Each point is reached from the start by the listed moves, each made once or not at all, plus a little noise. Say if it took an odd or an even number of moves. Then give how often each move was made.

Moves:
(1): [20 48]
(2): [-35   3]
Start: [-10 -14]
Points:
[11 34] -> odd (1, 0)
[-25  39] -> even (1, 1)
[-43 -12] -> odd (0, 1)
[-10 -13] -> even (0, 0)

Moves:
(1): [ 44   3   3 -16 -17  28  -4   5 -18]
(2): [ 22  25   3 -11  -2 -15  -4  13 -11]
(3): [-37  24  13  14  15 -20 -46  21  56]
(4): [-13  25 -28   3 -15  -5  -7  36  -4]
(5): [-12 -18  12  -2  37  12  23 -36   5]
(6): [  2   1 -11  16   5  -8 -27   4  21]
Start: [ 12   0  -1  20 -19  -3   2  -4  -3]
Points:
[  7  15  18  34  21   9 -53 -13  60] -> even (1, 0, 1, 0, 1, 1)
[-13   4 -19  20   0   7  14  -7  -4] -> even (0, 0, 0, 1, 1, 0)
[  6  29  -9   9   0  -8  13   7 -10] -> odd (0, 1, 0, 1, 1, 0)

Moves:
(1): [ 20   3  -7  -6  10  32 -18   4  -7   1  13   1  35 -12 -23]
(2): [  1   5   5  21  -5  -2   7 -12   2  -5  -9  13   5  -3  -3]
(3): [  4   9  -3  -6   2  -6   3  10   3  -2 -12   0  -6  -3   3]
(4): [-10  -5  16   4 -11 -23 -17  10  22 -20   1 -16   0   6 -12]
(5): [ 11   9  12  -4   7 -10 -28   0 -14 -18 -16 -10   5  -9  -5]
(6): [  1  24  19 -25   6  21  -3  -5  17 -11  11  10 -15  14   5]
(7): [ 7 -4  4 -5  3  3  4 -2  1  6  4  3  3 13  3]
(8): [  5  -2   5   1   7   7 -22   0  -5  11 -22   4 -12  -5  -9]
(9): [ -7  -2   7  -4  -3  -8   4  -1   4  -1 -14   2  -5  -4   6]
(10): [ -2 -11   0  17 -20 -11  13  -5   3  -4 -11  -2  -1  -6  12]
(11): [ 5  0  1 -1 17 15 -2  1  6 -4 15 -5 11 -5 -1]
(12): [  0   0  -7  -3  -8  -5 -15  -2   0  22  -5   8  -8   2  12]
Start: [ 11   0  -6   1   2  -6  -4   1  -3   8  17   4   1  -4 -15]
Points:
[ 16  14  11  -7  -9 -49 -60  17   7 -10 -15 -12  -7  -8 -16] -> even (0, 0, 1, 1, 1, 0, 0, 0, 0, 0, 0, 1)
[  2 -13   1  14 -21 -25  14  -6   4   3  -7   2  -4 -14   5] -> even (0, 0, 0, 0, 0, 0, 0, 0, 1, 1, 0, 0)
[ 13  27  23 -27   0 -12 -57  15  34   8 -10  11 -38  11 -15] -> odd (0, 0, 1, 1, 0, 1, 0, 1, 0, 0, 0, 1)
[ 35  -9  27   2   4 -10 -47   6  11 -30  11 -22  50 -20 -35] -> odd (1, 0, 0, 1, 1, 0, 1, 0, 1, 1, 1, 0)
